Every row gives one point. Examples show where two turns around zero, p and q, send a point. Where does a point land after both, in the order given? Backwards means that the second turn is done in reverse. Each puzzle has new turns, and all numbers are rounded.

Turn p:
[ 5 17  7] => [-13  13   6]
[ 53 -15 -18] => [46 36  0]
[ -7 -24  21] => [ 10 -24  20]
[-51  23 -10] => [-44 -24 -27]
Turn q:
[ 5 -1  1] => [3 1 4]
[ 22  52 -53] => [ 66   3 -40]
[-30 -20  38] => [-51   8   9]
[ -6 -19  -9] => [ -7 -21   3]
[  9 -12  22] => [-10   8  23]
Where do these land?
q, then p backwards: [60 21 41] => [71  3 27]
q, then p: [15 18 -5] => [ 3 24  2]
p, then q: [-40  -1  -9] => [-15 -38  -4]
p, then q: [-28 -24  -7] => [ -3 -32  19]
q, then p: [ -7 -14 -20] => [ 21 -13  -3]

Turn p:
[ 63  13  20  -3 -30   3] => [ 58   9   4 -26 -35   9]
[  7 -35   0  17  49  33] => [  9 -16  45  47  21  -6]
[-40  23  10  -1 -49   0] => [-42   9 -27 -20 -34  24]
[-34 -19  -4  -3 -20 -18] => [-35 -23 -15 -11  -6 -10]
[  1 -17 -34  22  19  18] => [  8 -20  -5  43  16   1]
[-13  24   6 -50 -19  -3] => [-14  11  -8 -48  12  29]
[ 15  10   3  18  51 -33] => [ 16  29   6  15  26 -48]
Turn q:
[-24   6 -23  -1  -7  73] => [ 21   5  13   5 -28  71]
[-37 -30   5  -9   8  18] => [-17   1  28   5  22  35]
[-51   5  14  -3  32 -69] => [-78  28 -13   3  31 -25]
[ 18  -8 -19 -19 -19 -23] => [ -1 -22  -3 -34  -2 -18]
[  2  33  11  53 -37  -5] => [ -3  -1   5  38 -56 -29]
[ 25   1  17 -35   6 -14] => [ 18  14  -1 -28  23 -23]
[ 28 -11  -5   0  -8  28] => [ 37 -17   4  -1  -3   9]
[ 40   4   0  13  25 -10] => [ 23  -8 -34  12  15 -21]
Where do these land?
q, then p: [ 16  17  45 -15 -27  28] => [ 34  37   6 -30 -28  -5]
p, then q backwards: [-19  28  -9  11   8  21] => [-27  11   6  12  27  11]
p, then q: [ 17  -2 -36  29 -53  40] => [ 33 -60  17  10 -32  26]
q, then p: [ 34 -21  13   8  19 -21] => [ 15  -6   0  10  24 -41]
p, then q: [-10 -30 -55 -14   1 -22] => [-19 -39 -22  -1  43  23]
p, then q: [-10  23   2 -22  10 -24] => [-11  25 -23 -21   5   9]
p, then q: [ 23 -32  25 -40  21  -6] => [ 17  23  16 -10  50 -24]
p, then q: [-51  18  15  43  20 -16] => [-60  17  -7  21 -36  -5]

Turn p:
[  0  -8  31 -37  27   6  35  31] => [-25 -11  29  16  47  -6  33  15]
[ -1   9 -12  43  25 -23   3 -31] => [ -6  26 -30  -5 -20 -43 -11 -12]
[ 22  12  47 -33 -40  26  12 -10] => [ 20 -34  32  13   9  25  34 -43]
[-11 -27   4 -16 -11 -10 -15 -25] => [-18 -34  -8   3 -12   7 -19 -10]
[ 55 -13 -16 -38   7  43 -34  22] => [ 28 -18 -34 -15  52  55  11   9]
[-28  26   9  19   2  -7 -30  46] => [ 15  32  41 -18  12  -2 -37  16]
[-19  26 -25  14   2 -31  27 -30] => [-22  19  -5 -18 -46 -30  16  -2]
[-29  11 -11   7  26  32  26 -28] => [-40  40 -11  18  -9   7  15 -18]
[ 11 -36 -27  43 -37 -37 -25  25] => [ 47 -18 -14   5 -33 -15 -43  46]
Turn q:
[ -7 -45  45   9  -3  28 -19   9] => [-21 -37  27 -26 -36  20  19  11]
[-36 -44   4  -9 -18  32  -6  23] => [-11 -14   2 -21 -26  13  59 -10]
[-19   4 -35  47  -1 -35 -14  27] => [-20 -12 -37  60   2 -12  14   8]
[ 16  53  -3  -1   2  13   7 -47] => [ 15  53  20   6  17  12 -39  13]
[ 27  11 -54  31  12 -18  15  29] => [ 18 -14 -52  38  37   6  -4  12]
[ -9 -15  40 -16 -32  15 -23  31] => [ -4 -12  -2 -32 -57  -8  16   7]
[ 16  27   1 -19  -4 -11  29 -38] => [ 31  28  25  -2  22 -14 -27  -7]
[-10  14 -26  -1  59 -14 -16  30] => [-47  -4 -44  -1  39  -7  -9  -2]
[ 15  35   7  -3   1 -21  47 -39] => [ 34  24  32  10  34 -26 -29  10]
[  6 -40  20 -38 -17  11 -19 -26] => [  6 -11  30 -30 -29  16   0 -43]
Where do these land?
p, then q: [-28  18  16 -16  13  47   9 -23] => [-17  42  41   4  13  10  11  22]
q, then p backwards: [-14  59 -29 -27  21  47 -29  -8] => [-24  34 -48  12  49  42 -21  -1]
q, then p: [-12  57  -3 -33   0  38  21  17] => [ -3  18  22 -60  16  10  41  15]
p, then q backwards: [-25  18   7   7  28   3  -8  19] => [-12  29   7 -10  21   4   5 -25]
p, then q: [ 18 -26  24  25 -42 -30 -34 -11] => [ 12 -42   1  17 -34  29 -27 -34]
p, then q backwards: [ 44 -24  18  48 -11 -20  -6   4] => [ 32  10 -11   0 -31 -46  32  19]
p, then q: [-11 -41 -23 -24  -2   3  13  40] => [-18 -28 -30 -15  -5   3  38  31]
q, then p: [ 17 -30 -10  55 -18 -23  16 -31] => [ 38   7 -20  54  16 -27 -22 -10]
p, then q: [-29 -19  -7 -39   9 -42  43   5] => [-13 -24   6  -3 -11 -50  55   1]
q, then p: [ 21 -16   6  33 -29 -39 -22  -9] => [ 40 -12 -15  28 -23  -7 -37  -4]
q, then p backwards: [ 20   5   1 -28  31  16  -1  -3] => [  1  15  -4 -16  18   0 -40   2]

Turn p:
[ -9 -21   5 -22 -20   6 -32   2  -3] => [ -5   6  27  17  13 -21   9  13 -23]
[ 10  38  14   9 -18   9   6 -23 -33] => [ 11  48   5 -16 -21  20  -9 -13  -6]
[  3  36 -24   6  27  30 -17 -23 -14] => [  7   5   0 -13   2  21 -54 -18 -24]
[ 17  -8  27  10  17  12  11   7 -17] => [-16  -1  10 -20   4  25  19 -17   3]
[  8  -8  -7 -12 -12  -2 -37  15  44] => [-12 -19  -6  38   6  -3   0  37 -23]
[ 11 -15 -18  14  11  31  23  20   0] => [ -5 -38  -3 -21 -20   3   6 -19 -12]
[ -7  20 -22  -1 -25 -37 -22  15   2] => [ 15  17 -19  -1   0 -21  -9  47  -3]
[ 30 -22  20   1   0  -7  28  22 -11] => [-24  -9   9 -21 -16  10  36   2  20]
[ 15 -12 -14   3   9  11  11  -7  48] => [ -5 -40 -10  32 -16  13  -7  -2   6]
[  2  -3  14  -7  -1 -26  21 -19 -23] => [  2  23  14 -10  -2  -3   5  -5  37]
[-34  -3  20 -30   6   0  24  -8  20] => [-15   7 -13  29  12 -25   7 -32  19]
[-44  -2 -14  30   6 -26 -17   0 -13] => [ 46   1 -13 -15  37 -17  -3   8   3]
Turn q:
[ -8  25   3  16 -14   6 -52   7 -49] => [ -9  13  -2  33 -11  19 -34  -4  58]
[  8  -7 -13  -3  22  -3   1  19  32] => [  2   7   4 -18  36   7  16   2 -14]
[ -7  -8  -6  -9  -3 -29  29  13  -8] => [-26 -12  20   4   1 -13   1 -13 -24]
[-32   7   3 -44 -19  -9   9   0 -17] => [ -4 -25  11   0  -9 -38 -10 -35  13]
[ 16 -27  -2  -9  27 -12  22 -34  19] => [ 10 -10  -7 -25 -13  19  26 -13 -41]
[-11  16 -14  19   3   4   6 -16  -9] => [-15 -17 -17  -4  -8   9 -12  14   5]
[ 22  11   0  11 -24 -17   6 -26   7] => [ 15 -12 -15  25  -9   7 -14   7 -27]
[ 31  24 -11  15   3  43 -17   0  -4] => [  9  36 -39  -6   6   9 -21  19  14]
[  6 -16  54   5   7  -6  10  35  18] => [  1  26  23  22   5 -20  52  12  -4]
[-24 -28 -14   6 -19  -1 -14  10 -31] => [ -9  -2  41  -5 -18   5 -27   0  20]
[-1  2  0 -7 16 23  1 -6 41] => [ 24  -2 -17 -26  20  -5  21  11  -1]
Where do these land?
p, then q: [  7  -4  -3  18   6  19 -13   6 -19] => [  1  18  -4  -6 -20 -10   1 -21   7]
p, then q: [ -3   3 -14  -5   6   4  31 -20 -36] => [ 41 -17 -14  17   0  -5   4 -22  -4]
p, then q: [-48  -3  -7 -23  21  15  27   7  15] => [  2 -42   5  -7  -8  47  -1 -12 -19]
q, then p: [ 14 -54 -12 -21   8 -11  -1  10  14] => [-31  41  22  -4  -1  17  -1 -25   8]
p, then q: [ 17   1 -19   3   6  15  12 -13  17] => [ 26   4  16  -1 -12   6 -13  13   6]
q, then p: [-14  14 -23   9 -16 -35   4   9 -18] => [ 24  -7  13   4  41   2  15  -6 -13]
p, then q: [  5 -13  23  23   8 -19   0   2  -4] => [ -2  12 -14 -23   8 -16  18   6 -13]
q, then p backwards: [ 18  23  64 -16   5  -4 -76   6   5] => [-36  -6  50  27 -20 -32  30 -57  33]
p, then q: [13  8 -3 15 23 -6 15 16  5] => [ 13  -1   9 -32   8  -7 -10  -5   0]
q, then p: [ -8  22   0   9 -27   6 -18 -23  13] => [  1 -34   9  -2  -6  13   6  29 -10]
q, then p: [ -1   4  -6 -14 -40  16  20   2   7] => [ -2  10   9 -11  14   0   2  44  12]
